Each row is a point. The points of each table are mixes of a few directions, plus a little noise. How many directions does each table use, and how many do they share? Where both have some left over, give the other angles between the two spaces (their principal angles), to ten degrees, smallest first.

First (7 x 2)
[[ 3.7  3.1]
 [ 3.1  2.6]
 [ 1.3  1.1]
 [-4.6 -3.8]
 [-0.1  0.0]
 [ 0.4  0.3]
 [-3.8 -3.2]]
Second (5 x 2)
[[-3.9 -3.3]
 [-1.9 -1.6]
 [ 2.5  2.1]
 [ 4.1  3.4]
 [-0.9 -0.7]]
Directions: first 1, second 1, shared 1

First (5 x 4)
[[ 1.1 -1.3  1.3  0.3]
 [ 3.9 -2.1 -0.7  4.6]
 [ 2.3 -1.6  0.3  2.2]
 [-2.0  1.9 -1.6 -1.0]
 [-5.3  3.0  0.7 -6.0]]
Second (5 x 4)
[[ 1.9 -2.1 -4.1 -1.4]
 [-2.1 -1.4  3.5 -4.3]
 [ 0.0  1.2 -1.0  3.8]
 [-3.5 -0.5  4.2 -0.7]
 [ 3.6  2.7 -2.7  2.5]]
Directions: first 2, second 3, shared 1; angles 90

First (8 x 8)
[[-1.6  1.4 -0.1 -0.6  2.9  2.4  4.5  1.4]
 [-1.4  1.7  0.2  1.5  1.1  0.3 -5.1 -2.3]
 [-0.3  3.7  1.0  1.8  1.2  1.8 -4.3 -1.8]
 [-2.4 -2.6 -0.4  1.0  2.4 -1.5 -2.6 -3.0]
 [-5.1  0.2 -2.5 -0.8 -0.1 -1.0 -2.3  2.4]
 [ 5.5  1.8  0.6 -0.8 -6.9 -0.6 -1.2  2.7]
 [ 6.1 -3.7  1.1 -2.0 -2.7 -0.8  8.9  1.7]
 [-0.8 -2.6 -0.2 -0.2  1.9 -0.6  2.2 -1.0]]
Second (9 x 8)
[[ 0.1  2.5  0.1  1.7 -3.4 -1.3 -7.6  0.2]
 [ 0.6 -1.0  0.8  0.9  0.7 -0.3  3.5  1.1]
 [-1.3 -0.5 -1.8 -3.5  2.2  2.0  0.7 -2.4]
 [-1.8  2.0 -2.5 -3.0 -0.8  1.2 -7.2 -3.1]
 [-0.4 -1.9 -0.5 -2.0  3.0  1.4  5.7 -0.7]
 [ 1.2  1.6  1.5  3.6 -3.3 -2.1 -3.9  2.1]
 [ 2.2  1.2  2.9  5.7 -3.8 -3.2 -2.0  3.8]
 [ 0.4 -1.2  0.7  0.5  1.2  0.0  4.0  0.7]
 [-0.9 -2.5 -1.2 -3.5  4.3  2.2  6.7 -1.7]]
Directions: first 4, second 2, shared 1; angles 60
